Every row gives one point. Each copy is the shape, with its points in the same order, turned, moved and blurred by noise. Some copies are also mirrored. Which?
(in the rows, 100 means zero)

Shape, 7 rows:
142 97

163 129

64 86

88 125

126 69

49 117

40 107
Copy 1:
153 116

173 78

79 132

101 91

149 146

57 98

47 121
Copy 1 is: mirrored
Copy 2:
130 63

167 71

63 98

112 118

105 42

75 130

60 138
Copy 2 is: only turned
Copy 3:
89 78

67 46

93 148

60 130

125 88

64 159

73 167
Copy 3 is: mirrored
Copy 4:
108 63

145 52

63 123

110 121

73 60

86 150

71 155
Copy 4 is: only turned

Shape (7 x 3):
61 114 177

70 96 136

73 61 105

103 16 89

103 122 104

100 77 55

105 132 140
Copy 1:
171 130 141

141 102 130

113 66 132

67 48 143

124 119 87

90 58 72

136 141 92
Copy 1 is: mirrored
Copy 2, 7 rows:
180 69 113

137 84 121

98 86 145

50 57 157

108 105 84

58 117 123

137 86 70
Copy 2 is: only turned
Copy 3 (7 x 3):
36 94 15

72 99 45

119 105 54

164 72 62

73 100 91

136 111 109

39 80 75
Copy 3 is: only turned
Copy 4, 7 rows:
59 154 25

74 124 45

88 76 48

67 29 71

93 127 89

119 63 98

73 153 78
Copy 4 is: only turned

Shape:
109 45 44

91 86 145

81 161 74

101 95 96

134 156 130

76 46 109
Copy 1, 6 rows:
23 119 129

120 63 134

113 115 45

93 101 111

165 126 104

63 60 140
Copy 1 is: mirrored
Copy 2 (6 x 3):
189 77 109

85 89 134

85 87 31

118 95 98

65 152 74

135 63 147
Copy 2 is: only turned
Copy 3:
90 56 179

78 74 69

182 91 98

105 86 108

128 140 64

68 44 110
Copy 3 is: only turned
Copy 4:
69 87 169

81 122 64

150 50 76

107 94 104

164 122 63

49 101 105
Copy 4 is: only turned

Shape, 9 rows:
121 111 78 92

113 5 138 92

82 87 170 100

121 122 71 98

122 119 86 107

115 64 74 139

46 75 74 98

81 129 145 96

128 66 81 108
Copy 1:
89 78 106 85

126 143 190 133

77 161 151 63

102 72 93 80

97 76 103 60

153 105 108 88

101 142 76 123

66 136 115 53

133 87 132 100
Copy 1 is: only turned
Copy 2 (9 x 4):
120 105 99 111

18 101 161 116

72 50 155 58

129 101 87 116

129 81 94 108

60 102 75 116

82 130 99 54

117 49 129 54

77 106 101 131
Copy 2 is: mirrored
Copy 3:
116 101 94 90

22 93 21 126

37 162 88 123

126 101 101 90

120 115 92 100

109 78 65 143

59 69 129 128

71 161 123 106

97 85 60 111
Copy 3 is: mirrored
Copy 4, 9 rows:
129 114 95 55

80 9 128 71

95 73 130 138

135 127 96 53

130 124 110 63

82 99 130 30

54 104 66 74

114 112 111 133

107 83 115 35
Copy 4 is: mirrored

Shape, 7 rows:
105 115 134 76

51 72 75 115

156 136 135 156

160 124 137 85

136 156 72 75

105 73 115 45

113 63 65 115
Copy 1:
75 101 82 56

69 71 109 143

147 149 126 57

117 126 65 33

139 52 77 44

59 91 35 83

117 96 72 140
Copy 1 is: mirrored
Copy 2:
76 108 98 68

146 62 117 102

87 195 86 120

38 142 101 98

55 96 43 124

57 69 128 80

108 78 123 153
Copy 2 is: mirrored

Shape:
116 97 58 56 164 118

129 49 96 118 76 91

33 60 104 115 145 154

135 144 66 118 126 60

143 106 64 116 147 121

29 97 128 58 153 117

65 151 58 113 132 133

112 134 130 51 73 76

132 73 62 152 137 77

95 136 146 77 79 94

134 120 31 111 63 31

116 110 133 78 129 101
Copy 1:
67 93 47 70 144 50

73 146 95 92 124 153

130 26 47 63 131 143

29 96 118 139 130 76

63 94 74 117 166 78

120 29 90 39 100 81

97 36 59 147 110 74

103 119 143 95 73 64

29 95 83 109 155 134

119 91 153 103 83 87

12 144 100 146 73 110

98 91 123 73 125 81
Copy 1 is: mirrored
Copy 2:
109 140 135 92 134 87

79 86 100 72 32 113

120 136 56 31 120 163

101 108 117 171 84 116

118 106 148 108 101 129

107 135 29 68 158 107

168 142 83 122 113 138

106 73 51 130 84 49

74 119 138 112 65 156

117 65 38 119 95 83

93 132 113 168 13 85

95 73 81 104 121 95
Copy 2 is: mirrored
Copy 3 (12 x 6):
102 35 152 35 65 79

116 63 71 78 145 108

67 49 172 144 101 106

171 88 98 67 52 79

134 48 112 63 58 113

58 102 188 111 88 73

114 67 126 119 22 66

95 137 87 60 95 55

184 41 110 85 107 116

84 147 84 91 88 88

190 80 53 65 95 26

92 118 123 62 81 108
Copy 3 is: mirrored

Shape:
88 91 55 79 126 75 51 139

101 128 131 61 88 73 94 136

84 130 145 95 131 174 120 93

46 119 82 68 70 88 144 175

88 144 109 110 102 133 97 81

60 53 125 92 106 126 110 107

124 102 77 130 53 58 116 111

114 142 100 79 134 138 63 43

153 72 64 92 104 98 78 99

116 110 70 140 145 76 111 105

57 111 84 96 182 108 148 79
Copy 1:
50 93 96 100 110 69 69 148

146 90 114 62 96 86 71 109

142 99 117 84 154 111 173 87

152 53 120 122 110 25 73 117

143 119 66 104 120 108 143 99

108 99 162 120 107 113 127 99

103 48 73 108 55 106 68 71

102 130 56 71 103 141 174 129

64 59 100 77 84 130 104 136

56 75 76 73 83 79 123 68

85 100 117 82 106 31 195 87
Copy 1 is: only turned
Copy 2, 11 rows:
105 95 59 67 104 160 77 78

133 103 74 154 84 147 54 111

52 58 119 174 89 80 73 87

119 88 119 104 33 160 62 156

63 103 91 152 93 99 103 101

111 21 106 126 92 121 109 101

148 139 108 111 116 134 128 132

62 110 58 151 100 80 102 38

132 113 102 95 125 128 112 45

103 114 93 76 139 86 87 110

77 59 85 81 77 38 73 108
Copy 2 is: only turned

Shape (12 x 8):
127 127 112 99 5 135 109 109

128 131 80 105 106 98 65 87

106 77 72 94 135 89 55 181

87 96 80 97 117 80 86 75

135 88 83 79 34 119 155 89

124 72 118 112 137 126 139 144

101 153 130 77 65 82 129 105

136 57 125 61 102 97 83 105

98 102 101 46 85 87 103 92

103 120 127 54 41 166 148 99

97 51 93 15 117 78 68 126

46 80 104 91 82 68 97 81
Copy 1 (12 x 8):
133 42 93 141 164 29 54 103

145 99 123 96 137 88 121 120

64 130 153 121 130 66 160 92

117 96 88 102 98 121 126 97

134 28 87 182 99 54 80 88

95 90 168 137 74 72 82 54

99 78 88 126 114 72 52 146

86 32 147 105 101 91 117 85

83 55 96 135 114 114 110 117

110 43 109 178 149 91 28 101

44 59 130 132 120 124 166 104

77 90 53 107 104 113 107 75
Copy 1 is: only turned
Copy 2, 12 rows:
181 72 98 145 60 76 70 94

134 90 118 85 135 131 68 95

53 106 135 137 106 167 95 124

99 104 109 68 124 108 102 95

153 23 86 123 79 87 124 78

99 77 79 143 133 126 136 153

128 89 37 115 97 86 67 83

77 52 123 117 130 70 89 120

86 67 84 86 94 83 82 87

160 45 57 108 48 63 94 139

17 57 129 92 95 91 89 110

84 127 101 80 94 66 119 73
Copy 2 is: only turned
Copy 3 (12 x 8):
74 154 83 90 34 69 43 88

93 89 64 104 97 125 89 53

163 87 38 125 87 119 112 136

98 68 91 118 137 93 103 68

62 125 124 96 83 84 31 123

128 102 138 97 83 133 128 134

87 95 90 33 79 62 81 76

69 55 87 117 63 108 114 130

70 78 72 86 97 60 85 108

34 166 111 81 68 48 95 113

88 35 43 128 101 77 115 159

116 62 104 117 105 34 84 78
Copy 3 is: mirrored
Copy 4:
64 117 175 84 104 87 66 154

95 63 111 75 102 92 152 97

175 103 101 130 125 121 128 66

87 85 64 76 103 128 127 85

66 156 103 80 99 82 81 163

109 121 74 167 94 71 83 94

43 101 120 115 160 103 103 127

108 118 103 144 75 142 129 129

79 101 87 102 124 142 122 142

59 95 113 119 116 92 53 192

145 120 73 117 112 181 145 132

72 100 71 75 115 161 87 85
Copy 4 is: mirrored

Shape, 12 rows:
100 126 106 138 85 108 103 80 119

108 115 98 107 111 128 145 117 105

111 124 66 122 107 114 93 90 76

110 118 128 79 126 125 73 104 136

119 90 82 127 94 95 72 114 110

63 89 137 108 119 142 132 109 78

79 120 73 143 95 86 88 114 111

109 67 80 140 112 48 72 61 81

105 96 126 90 98 64 77 93 64

50 76 119 47 112 114 134 77 68

84 102 105 140 89 96 151 119 123

58 39 136 56 74 113 125 73 48
Copy 1:
88 122 90 118 97 80 104 103 85

91 68 115 103 129 93 82 85 91

110 122 125 103 88 124 80 87 85

142 90 112 117 106 61 123 77 129

120 130 76 85 99 97 87 68 100

66 78 120 117 140 111 91 95 153

108 141 89 76 116 102 93 113 89

122 157 49 126 97 158 101 77 97

132 105 66 129 82 130 79 103 140

87 44 105 117 110 155 126 109 155

70 90 72 94 145 89 87 107 85

57 51 72 115 83 163 112 90 181
Copy 1 is: mirrored
Copy 2 (12 x 9):
75 92 121 124 112 86 97 142 110

95 90 110 110 85 50 124 98 123

95 107 115 131 66 110 95 106 111

95 71 81 88 129 85 68 93 137

113 130 92 127 107 105 93 129 133

123 48 111 80 92 81 150 113 116

80 114 83 145 104 112 120 133 111

109 150 142 118 125 160 114 119 116

108 126 105 59 110 127 103 113 90

144 62 121 73 115 92 139 67 63

85 105 110 124 117 54 155 133 114

182 78 134 55 118 97 139 105 53
Copy 2 is: only turned
Copy 3:
98 140 123 96 107 86 109 124 106

99 89 141 73 89 92 117 98 72

147 121 109 85 85 115 95 114 93

79 125 157 119 42 95 74 106 97

104 126 92 96 84 102 60 124 80

68 98 121 89 83 133 136 67 104

104 117 90 74 91 102 90 150 109

124 148 33 102 77 87 78 96 114

105 146 94 72 68 105 64 64 128

96 67 115 99 76 118 107 37 153

70 95 108 66 110 75 122 116 92

80 80 97 108 113 131 89 5 147
Copy 3 is: mirrored
Copy 4:
112 116 98 127 134 115 102 94 77

98 112 151 130 94 94 107 100 101

102 118 116 77 108 129 122 87 98

83 67 125 101 134 91 55 103 98

92 105 107 82 137 103 123 132 80

57 101 135 141 62 114 87 102 65

97 110 97 114 132 137 131 129 105

83 93 41 71 110 95 157 102 74

101 77 71 78 75 99 95 126 79

42 114 91 117 33 87 65 97 105

97 120 119 164 107 97 127 126 89

40 136 76 103 18 73 67 119 60
Copy 4 is: mirrored

Shape:
146 70 104 97 155 99 72 147 99

117 100 159 135 67 126 106 97 47

125 127 123 119 70 131 161 121 68

120 77 140 59 129 123 78 108 86

51 114 67 74 79 97 35 117 142

145 138 135 149 103 134 128 69 82

54 135 64 77 68 32 61 88 131

93 81 81 117 120 94 125 76 97

136 125 133 98 129 134 89 116 61

87 150 149 120 86 127 127 92 61

88 117 66 81 113 97 109 85 87

93 91 106 45 129 58 67 121 158

101 119 65 61 56 79 75 73 119

117 115 81 107 118 65 117 92 63
Copy 1:
54 58 81 97 76 172 109 93 110

77 158 102 74 89 95 52 54 109

121 148 74 99 56 108 30 86 100

81 124 98 108 94 161 130 71 122

98 66 158 155 142 99 116 137 102

96 127 43 101 65 72 37 72 146

109 59 116 171 155 55 121 105 57

111 95 77 85 74 84 124 111 105

54 133 70 116 66 135 79 92 135

91 165 75 107 98 74 39 99 117

107 110 86 133 77 84 121 126 96

108 58 90 139 155 156 145 93 98

132 84 132 166 100 72 117 73 89

80 96 49 118 60 84 106 97 72
Copy 1 is: mirrored
Copy 2, 14 rows:
44 114 104 102 155 168 122 133 104

73 182 81 93 94 48 75 135 114

99 176 53 63 96 79 82 118 165

61 151 138 92 105 140 132 138 92

88 74 111 148 77 115 107 45 74

106 149 95 44 137 54 65 130 141

117 53 101 123 55 133 57 79 67

136 119 72 99 130 113 99 125 88

42 152 106 59 128 93 114 118 112

100 177 88 61 85 72 70 83 110

116 92 77 70 99 122 115 103 94

91 88 151 122 101 187 79 85 90

118 65 104 99 50 105 85 95 112

92 96 59 60 100 119 80 130 96
Copy 2 is: mirrored
Copy 3:
154 38 147 95 82 120 113 63 76

111 120 121 139 135 146 69 35 130

96 116 81 136 106 173 90 87 119

140 56 120 107 151 109 108 56 75

73 65 131 29 119 57 62 117 88

127 100 98 135 115 149 108 72 180

82 106 83 5 92 46 72 93 102

128 123 114 103 93 83 129 99 105

109 55 119 121 122 140 118 43 118

78 125 100 106 144 155 105 59 145

87 101 90 87 97 81 127 91 98

149 51 105 19 118 83 98 97 64

91 82 60 70 112 51 64 99 107

111 105 87 92 69 98 126 54 110
Copy 3 is: mirrored
Copy 4, 14 rows:
111 99 45 155 108 89 60 102 37

122 72 77 135 149 131 81 69 150

118 121 75 91 151 134 66 111 149

117 111 46 140 142 85 97 56 56

76 110 61 121 29 60 158 88 97

114 119 126 134 171 137 90 106 125

73 137 116 104 25 32 118 83 120

112 94 123 78 114 92 87 97 68

136 115 66 168 153 106 91 107 100

152 113 103 114 139 117 104 90 150

114 121 105 97 108 49 109 107 88

93 157 55 125 48 60 97 56 40

50 128 96 104 88 42 125 82 114

115 108 115 117 117 52 53 118 104
Copy 4 is: only turned

Shape, 17 rows:
101 54 140 144 113 129 76 132 112 93 120

123 75 75 122 116 101 124 73 113 98 143

154 123 135 101 102 80 130 80 88 71 91

73 97 73 125 64 74 132 86 59 133 80

88 103 97 106 98 88 83 138 88 79 109

132 72 77 97 41 133 100 103 67 119 83

115 92 97 61 99 135 100 144 57 122 173

79 130 112 101 116 74 91 123 110 98 95

157 89 100 62 127 103 124 140 109 158 152

142 90 99 72 81 69 95 152 64 143 97

166 113 113 71 119 108 76 88 57 151 105

79 95 117 51 106 61 121 127 116 126 109

89 80 138 63 88 56 79 130 111 67 167

80 104 87 134 60 85 86 72 48 74 137

99 134 121 60 62 97 73 122 136 119 139

127 85 127 116 57 121 83 82 128 134 91

88 75 106 142 64 61 135 84 104 141 135
Copy 1 (17 x 11):
142 89 101 83 159 116 90 105 69 128 54

126 120 94 127 103 91 141 88 80 129 103

52 69 71 142 101 72 101 92 50 81 91

80 91 86 143 83 126 94 116 163 97 78

114 69 93 111 103 129 62 73 91 115 90

81 88 149 134 116 100 72 145 128 111 111

103 60 126 83 129 153 123 121 78 142 166

85 86 74 82 89 131 74 61 86 123 70

82 79 90 76 96 102 134 123 74 194 137

66 32 108 104 80 108 72 112 115 153 111

18 58 118 100 134 90 121 89 95 152 114

84 78 78 49 57 108 101 92 108 125 93

141 29 109 62 59 134 110 75 54 103 98

115 72 128 158 97 161 116 79 109 71 80

69 93 136 63 59 140 81 91 55 127 91

74 107 140 101 113 92 96 130 76 118 47

115 97 92 123 68 125 144 131 115 123 47
Copy 1 is: mirrored
Copy 2:
47 92 88 59 102 82 82 64 97 130 110

113 98 116 122 107 78 99 92 87 162 81

76 53 96 138 110 66 138 121 50 80 98

137 100 109 98 82 39 97 141 140 98 140

91 124 78 90 73 96 117 93 99 91 108

136 65 156 88 64 61 103 68 109 82 128

96 98 123 55 60 82 178 60 113 140 82

79 118 69 102 90 115 131 127 122 74 106

106 68 120 97 115 117 190 84 116 160 105

113 91 120 90 111 93 183 75 122 91 160

67 71 164 112 126 81 170 98 126 96 110

130 97 76 69 128 123 150 129 130 97 101

109 125 46 63 118 82 148 72 96 92 60

106 127 84 105 71 5 109 97 101 86 76

113 81 73 91 87 119 142 77 147 75 56

88 37 112 106 119 85 77 69 133 92 106

133 83 74 102 125 38 95 112 136 139 109
Copy 2 is: only turned

Shape:
114 84 121 41 52 91 130 104 145 107 104

104 93 107 139 157 129 96 188 81 62 113

99 95 78 101 158 141 114 111 97 60 114

72 96 86 68 161 118 120 153 69 87 122

139 150 105 70 103 49 64 110 97 113 83

58 94 65 128 128 118 81 140 61 84 135

113 116 142 61 75 115 117 53 129 92 104

117 145 75 121 82 70 71 128 112 89 66

131 106 90 118 106 71 75 101 76 130 44

158 79 104 5 75 132 108 71 157 101 105

105 131 87 77 89 68 100 111 93 69 29

97 118 75 96 137 115 86 138 80 51 136

168 93 91 36 51 114 162 75 110 91 126

121 172 89 104 103 82 116 114 117 134 62

134 97 76 22 57 126 122 76 167 117 96

91 87 73 126 166 66 111 129 108 68 124
Copy 1:
138 146 146 77 109 54 79 118 130 104 92

46 56 42 124 110 66 93 101 93 86 24

35 74 103 97 111 68 118 122 65 95 68

37 88 74 111 86 69 114 161 109 126 54

98 102 102 77 75 125 35 138 131 53 109

29 56 57 127 101 78 106 101 110 124 101

117 101 174 65 118 76 108 120 131 78 99

76 93 83 92 129 107 21 104 115 63 111

114 89 76 103 121 158 63 120 94 81 111

149 122 173 53 86 39 88 150 70 93 100

78 111 128 103 136 129 22 133 109 93 88

25 65 91 113 86 58 82 118 101 87 78

134 143 172 130 105 37 108 152 92 61 117

86 120 79 73 149 118 58 148 125 47 115

134 144 158 55 119 36 79 149 86 99 130

23 119 70 103 80 98 103 87 86 90 65
Copy 1 is: mirrored
Copy 2:
134 124 137 170 100 60 90 64 111 103 115

96 71 110 112 143 188 139 145 121 88 84

99 82 64 136 119 152 116 104 99 86 51

95 84 125 109 128 162 110 97 96 106 30

86 92 113 77 89 87 150 47 131 129 132

120 106 98 64 127 153 121 126 96 68 54

122 81 89 146 68 67 73 70 104 102 125

107 108 107 83 87 113 166 64 128 60 133

61 92 118 83 85 66 176 96 108 74 114

110 133 91 193 90 64 90 38 69 142 129

75 109 118 117 50 99 152 56 146 67 100

121 101 78 97 113 167 129 100 115 106 70

171 101 101 189 83 61 132 60 75 129 92

95 54 121 96 92 94 158 32 111 63 128

124 131 102 177 94 61 105 22 55 98 124

96 94 79 108 165 123 138 103 151 78 57
Copy 2 is: mirrored
Copy 3:
80 108 54 49 82 119 100 57 91 118 136

39 71 94 154 126 110 86 166 94 55 81

77 76 138 109 99 119 86 119 106 37 91

55 103 119 126 76 160 121 132 108 56 69

114 120 97 142 66 113 55 97 99 157 117

56 86 124 139 111 102 108 112 133 71 35

108 129 92 55 76 80 88 77 112 95 147

92 99 85 152 100 99 23 74 114 120 96

150 87 65 154 87 107 53 102 126 112 92

124 105 87 21 74 121 86 61 36 102 137

98 108 72 153 54 118 47 57 107 85 117

43 89 143 130 87 105 81 118 95 74 73

89 69 76 6 36 118 68 82 86 107 122

110 123 81 123 93 148 17 95 145 121 116

118 111 83 24 86 138 66 31 67 104 118

65 42 136 147 113 130 97 112 131 79 111
Copy 3 is: only turned

Shape (15 x 12):
63 136 82 114 82 63 141 65 100 102 130 126

122 161 59 101 132 96 118 134 61 179 91 72

88 36 78 81 101 91 78 104 104 109 94 139

137 66 74 67 50 69 108 109 97 99 102 88

68 140 86 92 115 130 162 114 116 100 148 107

109 66 115 72 94 74 47 89 125 96 70 80

46 138 68 161 94 144 121 94 98 122 131 60

108 19 90 83 92 88 62 82 49 70 76 100

78 155 108 127 91 114 108 84 90 137 176 116

106 141 122 108 78 135 158 65 97 134 111 121

124 47 117 139 96 61 87 109 106 90 61 113

118 168 62 116 111 123 127 68 110 86 136 124

105 67 76 101 57 100 45 146 85 95 67 118

154 116 79 104 122 96 109 160 67 136 138 66

108 73 120 73 88 67 69 136 61 68 60 100
Copy 1 (15 x 12):
101 102 165 106 116 132 103 63 91 128 103 28

131 44 115 149 103 161 82 149 171 95 97 68

151 128 84 93 77 81 50 93 70 120 107 96

91 135 120 78 71 91 83 105 147 121 125 107

117 43 131 83 127 119 123 102 86 151 123 36

103 131 60 66 105 108 68 97 88 71 91 124

158 25 164 66 138 124 109 103 92 71 86 37

135 126 99 93 90 57 21 45 123 97 83 112

126 78 158 124 175 107 91 123 94 108 111 29

92 46 173 110 138 138 89 101 79 144 104 94

93 110 117 99 63 99 25 92 76 50 125 106

99 54 141 141 110 95 148 88 87 124 76 70

110 122 100 75 53 83 42 137 106 90 60 84

123 59 102 135 99 83 78 157 172 86 135 69

76 115 68 84 69 91 23 85 120 97 90 87
Copy 1 is: only turned
Copy 2, 15 rows:
71 123 120 83 67 147 115 129 76 115 134 55

117 132 38 78 145 131 95 86 145 160 163 31

126 102 137 127 108 68 84 109 102 88 125 105

150 93 114 89 117 119 72 144 93 139 85 104

65 110 67 71 108 91 109 111 51 106 125 22

126 85 109 134 108 76 122 116 109 159 104 143

47 104 60 123 105 144 118 71 106 119 92 11

125 75 170 111 115 89 54 70 112 134 107 142

54 141 73 94 52 101 90 103 88 148 123 20

98 80 103 54 68 94 111 106 101 148 121 11

143 45 100 107 60 101 88 91 123 109 127 142

83 151 78 38 75 118 131 80 77 121 97 36

104 94 110 96 120 81 72 121 166 90 91 128

123 105 19 76 135 117 42 89 108 148 130 77

97 64 121 81 134 84 70 119 124 142 133 153
Copy 2 is: mirrored
Copy 3 (15 x 12):
107 126 51 64 107 73 89 49 44 118 111 96

70 141 43 125 68 45 153 134 118 132 78 83

51 80 145 60 128 94 80 110 74 145 98 107

64 147 117 72 95 93 67 119 111 138 151 115

73 122 19 123 114 98 82 87 50 124 86 141

93 97 163 92 90 90 48 113 120 122 98 96

118 67 38 135 78 60 132 90 60 121 113 150

54 65 164 39 105 111 103 99 132 111 123 123

156 118 25 87 124 72 107 108 52 98 86 124

89 104 5 90 115 61 56 115 76 85 103 101

66 84 154 108 117 82 82 103 92 84 142 70

110 111 8 114 125 112 86 79 98 137 109 91

75 80 139 74 81 127 103 154 83 145 135 92

75 163 83 137 109 96 153 145 124 111 106 123

50 116 154 70 72 127 88 116 107 95 104 89
Copy 3 is: only turned

Shape:
133 86 121 93 114 95 112 130 96 80 116 75

47 51 56 46 118 116 74 83 95 69 100 121

138 135 38 63 67 113 41 101 113 82 131 113

132 106 110 68 88 112 96 76 122 91 77 110

93 89 112 105 89 88 99 93 86 103 99 166

114 111 67 41 86 105 135 93 85 78 100 122

115 73 110 113 106 86 89 53 85 123 108 114

89 97 74 157 116 109 98 128 114 100 76 125

127 114 96 108 76 114 74 110 91 78 85 104

135 84 101 55 11 63 163 99 62 124 69 104

112 83 104 88 97 115 123 115 68 110 125 74

86 99 82 93 71 159 101 89 98 88 56 111

124 67 66 79 145 83 82 108 63 44 119 103

115 66 98 135 73 110 162 73 120 37 125 79

57 112 113 108 100 80 109 77 85 115 89 118
Copy 1:
117 109 120 111 72 143 105 93 78 105 83 79

85 97 103 83 167 128 112 74 146 37 127 94

110 120 93 130 76 79 145 100 170 76 129 42

98 85 100 104 93 102 145 83 136 113 69 100

51 113 67 136 121 111 124 77 101 111 89 110

75 102 145 132 134 101 134 106 136 108 89 71

48 70 88 109 77 118 127 86 101 97 111 120

126 103 70 123 119 88 118 78 66 112 138 119

114 110 87 136 77 83 124 103 112 95 83 103

47 54 111 144 120 111 100 175 116 152 44 73

77 91 132 110 87 114 103 112 69 87 92 68

113 78 99 112 136 51 129 94 106 77 78 109

109 122 133 129 98 167 126 107 120 59 134 108

118 32 141 174 99 127 89 50 88 104 85 89

53 101 92 102 119 87 89 77 104 119 105 135
Copy 1 is: only turned
Copy 2:
130 106 124 96 93 104 93 98 133 109 95 129

52 173 73 70 84 128 71 144 84 99 72 78

77 111 93 111 44 140 177 125 91 92 57 113

71 90 91 101 101 100 109 87 87 102 62 131

70 115 75 105 122 71 117 125 96 112 120 93

83 112 104 100 118 100 111 121 97 63 39 89

79 143 76 115 115 91 102 90 78 87 129 139

83 115 88 70 136 134 132 82 111 139 132 84

94 74 80 87 81 118 130 113 113 94 101 113

117 90 96 61 126 31 130 110 92 5 74 115

110 115 120 102 99 106 90 87 139 61 104 109

49 79 60 66 101 116 104 81 110 81 82 85

99 151 103 104 113 142 98 163 141 100 82 134

152 125 40 105 132 107 91 57 142 96 60 97

89 108 92 110 124 98 77 107 58 95 129 88
Copy 2 is: only turned
Copy 3, 15 rows:
109 75 74 51 83 71 76 124 108 94 85 110

121 85 153 67 69 183 97 118 109 129 83 72

102 78 95 109 161 124 129 133 121 125 32 76

78 61 91 93 114 123 100 82 117 104 95 112

72 81 108 107 95 114 77 107 81 88 123 50

65 69 89 95 72 135 134 132 121 103 88 89

91 104 77 101 90 114 54 75 109 133 113 63

98 141 126 103 106 95 70 124 63 95 111 112

96 77 105 114 126 89 75 118 110 103 77 112

85 66 35 148 53 117 110 119 169 45 126 89

101 99 84 81 53 83 77 119 129 97 67 84

62 98 142 117 92 134 82 103 128 95 83 127

123 60 90 63 76 123 82 165 80 153 84 91

61 117 93 42 90 96 71 152 169 111 142 117

95 99 132 110 70 93 91 79 101 109 132 64
Copy 3 is: mirrored
